Each point is reached from the start by the listed moves, each made once or not at all, plus a little noise. Say if it took an odd or an even number of moves. Then give how often each move was made.

Moves:
(1): [45 25 -4]
(2): [  2  39 -20]
(3): [-17  13  42]
Start: [-20 -10  -7]
Points:
[-37  45  13] -> even (0, 1, 1)
[13 67 10] -> odd (1, 1, 1)
[ 26  57 -27] -> even (1, 1, 0)
[ 5 23 28] -> even (1, 0, 1)

Moves:
(1): [ 52   9  12  10   7   8   1   7 -11  18   5  21]
(2): [ -6  56   6  20  -5   1 -22   3 -17  11  11  -3]
(3): [-13  -2  60  -8   0   7  12  18  14 -22   2  -3]
(4): [  1  -8   2  38   1 -12   3   8   8  -8 -13 -11]
(5): [-11  -7   0   0  46  -9  -5  -3 -17   4  19  -7]
(6): [ -9  -8   4  14   2  61  11   2  -2  16  -3 -21]
(7): [ 6 22 -7  0  9 -9 70 -5 12  4 13  1]
(8): [ -4  -3 -15  -8 -15  -4   8  51  -9   4  22 -14]
(9): [ 18  21 -18   2  27   3 -11   7  65  15   4 -33]
(10): [-15  -9  12  -4 -10 -19   4   0   5  53   4   0]
(11): [ -1  -6   1   8 -14   7   3  -9  11  -8  39   0]
Start: [16 13 -3 -7 18  2 -7 -6 -7  0 22 15]
Points:
[ 58 101 -12  26  32  42  54  60  36 121  77 -32] -> odd (1, 1, 0, 0, 0, 1, 1, 1, 1, 1, 0)
[ 40  10  82 -10  16  -3  10  20   0  47  33  33] -> odd (1, 0, 1, 0, 0, 0, 0, 0, 0, 1, 0)
[-19  59  75   4   2  -9 -14  16  -4  41  38   9] -> odd (0, 1, 1, 0, 0, 0, 0, 0, 0, 1, 0)
[ 42  84  18  17  64 -27  41  -4 -34  91  74  28] -> odd (1, 1, 0, 0, 1, 0, 1, 0, 0, 1, 0)

Moves:
(1): [ 34 -12  -5   1 -19  -1   5 -13  -5   2  -5  -7  11  11   2  10  -1  -7
  21  -9   2  10   5   5 -27]
(2): [ 10  44  10  -5 -14  -9  -8  23  13  -9 -20   4 -13  28  11  -7   3  -2
  12  -2  12 -12   7   0  23]
(3): [  1  -6  24 -10  -7   2  -4   1  21   1   9   6   0   4  15  13  -3  -5
   0  -5   3   6   5   2   1]
(4): [  0  -4  14  24  -9   3   1  -1   0   7  -3  12  13   9  -1 -19  14 -12
  13  11   7  15   3  -8   7]
(5): [26 15 29 24 26  5 -1  4 14 -5 11  1 33  3 -8  9 14 10  7  4  1  1  9 15
 15]
(6): [-18  -6   3  -4  -9  19  22   1   5  -9 -19 -25   0   4  -2  18  12 -16
  16  -6   2   5   6 -19   0]
(7): [  1  28  21  -4   3   5  45 -16  12  -6   7   4 -24 -11  -2  11   1  19
 -26  -2 -20  14   9  10  -3]
(8): [  1 -12   7   8  -1  -2  22  36   2  13  13 -10   8  10  -7   0   8  -3
  -4  -3 -11   8 -10   9  -3]
(9): [  0 -24 -14   8   3  12   8  11  34   2   2 -13   4 -11  -7 -23   4  19
  22   4   2  10   5 -12  -8]
(10): [-17  11   5  -4  13  13  -6 -16   5  37  31 -18  -9   0 -23  -8  12 -17
  -4 -30   1   2  17  -2   1]
(11): [  3   5  -6 -15 -23  12  12   0 -13 -11  20  -8   9   4  -4  20   6  16
   8  15  -8   9 -17  14   0]
(12): [  6  -5 -24 -18  -7   6 -11   4  23   2   3  27  12   8  -8   5  13  -4
  -6 -34  -5 -20  26 -16   5]
(13): [-26  13   4 -12 -29  -3  -9  -5   8  26  -4 -19  36   4   2  22 -24 -13
  -3  11  -7  -5   0 -20  -9]
(14): [-25 -19  13   1  12  -6  24 -20  -5   3  -1 -12   0  60  -3 -13   5  -2
  -6  -2  -9 -14   0   3  -3]
(15): [ -4   9 -23   3   6   4   0 -15   5   2  18   7   7  -1  34   1  -8 -16
   1 -14  -3   1  -5   4  -7]
(16): [  1  10  -5  26   0  -8  -8  -6   6   7   1   7 -13   6  -2  18   2  -2
   3  -4  -5  11  -7 -23  -7]
(17): [ 20 -19   2 -14 -16 -13   1  -8   2 -10   6 -30  20 -16  17  -3  25   2
  -9   5  -4   2 -11 -15   1]
(18): [  6  11 -10  -3  16  26 -10   7 -11  23  -5   3   5  -7  11  11  19  26
   0 -15 -10  -2  -6  -7  -4]
(19): [-12   4 -24  15  12 -26  22  12 -15  25   5  14 -14   4  -1  15  -4  -9
  30  34  -1 -15  12  -4   2]
(20): [  4  -2  -9  -4   5  18  -7  -2  -4   8  -1 -10  -7   2   1   9   8 -14
 -14  30  -7   5   5  14 -19]
(21): [  4   5  -6  -6  -7   1   8  16  15   8  -4   4  -2  10   5  14   8   0
  -2   1  29 -13  -6   3 -12]
(22): [  8  -5 -17 -23  29 -22  10  -8  15  -4 -13  14 -14 -11 -16  18  11 -10
  -7  -5   3  56  -4 -17 -20]
(23): [  5  -3   2   0  -3  -5   0   1  -4  -3  22  -7   4   7  -1   6  -1  -5
  -8  -4  20  17  41   1 -14]
(24): [ -9  -8 -10   8  -6  -4  -2 -16  -6   3 -17   3   3  10  16   9  12  -1
  -5 -14 -11   8  -7  32  14]
Start: [  9   4   1  -9  26 -33   2   0   9   7  23  20   2 -27   3   4  28   5
 -38   3  17   7   1 -46   7]
Points:
[ 67 -11 -22  37  -7 -48  76  -5  49  47  53  -5  -6 -13  13  39  84   0
  -8  69  41  64  56 -75 -72] -> even (1, 0, 0, 1, 0, 0, 1, 0, 1, 0, 0, 0, 0, 0, 0, 1, 1, 0, 1, 1, 1, 0, 1, 0)
[ 36  12  16 -38 -38 -25  30  -9  20   8  25  -6   7 110  46  66  64 -15
 -31  12  49  23  35  30 -30] -> odd (1, 1, 1, 0, 0, 0, 0, 0, 0, 0, 1, 0, 0, 1, 0, 0, 0, 0, 0, 1, 1, 0, 1, 1)
[ 28  41 -62 -11 -17 -65  98   3  62  78  60  65  30  17   1 117  56 -34
  -8   4   0  79   6 -87 -65] -> even (1, 0, 0, 1, 0, 0, 1, 1, 0, 0, 1, 1, 1, 0, 1, 1, 0, 0, 1, 0, 1, 1, 0, 0)
[  5  45 -61 -23  -7 -20  41  29  36  63  80 -22   1  23  18  71 105 -59
  -5  -5 -11   5  25 -82   4] -> odd (0, 1, 0, 0, 0, 1, 0, 1, 0, 1, 1, 1, 0, 0, 1, 1, 1, 0, 1, 1, 0, 0, 0, 0)
[ 56  30 -39 -15  -6 -73  52  43  37  49  12  38 -30  52  22 121  78 -30
   5  42  24  81 -15 -10 -39] -> odd (1, 1, 1, 0, 0, 0, 0, 1, 0, 0, 1, 0, 0, 0, 0, 1, 0, 0, 1, 1, 1, 1, 0, 1)
[ 46  24 -53 -20  82   2  15  24  94  97 105  40   9  -7 -36 109 118  11
  -9  -6  41  73  81 -76 -52] -> odd (0, 0, 1, 0, 1, 0, 0, 0, 1, 1, 1, 1, 0, 0, 0, 1, 0, 1, 1, 1, 1, 1, 1, 0)
[ 60  59   6 -21 -82 -21  36  -9  61  53  68  13  79  38  85  99  96   1
 -42 -62 -21  70  37 -58 -16] -> odd (1, 1, 1, 1, 0, 0, 1, 1, 0, 0, 1, 1, 1, 0, 1, 1, 1, 1, 0, 0, 0, 0, 1, 1)
[ 23  93 -40 -21 -23 -25  37 -12  63   2  32  67 -20  28  52  74  65  15
 -52 -50   9   6   1 -20  21] -> even (0, 1, 0, 0, 0, 0, 1, 0, 0, 0, 1, 1, 0, 0, 1, 1, 0, 0, 0, 0, 1, 0, 0, 1)
[  1 -71 -51 -76 -24 -39  54 -54 119  31  -2 -25  76  45  57  74  83 -48
 -16 -65  18  54  15 -95 -58] -> even (1, 0, 1, 0, 0, 1, 0, 0, 1, 0, 0, 1, 1, 1, 1, 0, 1, 0, 0, 0, 1, 1, 0, 1)
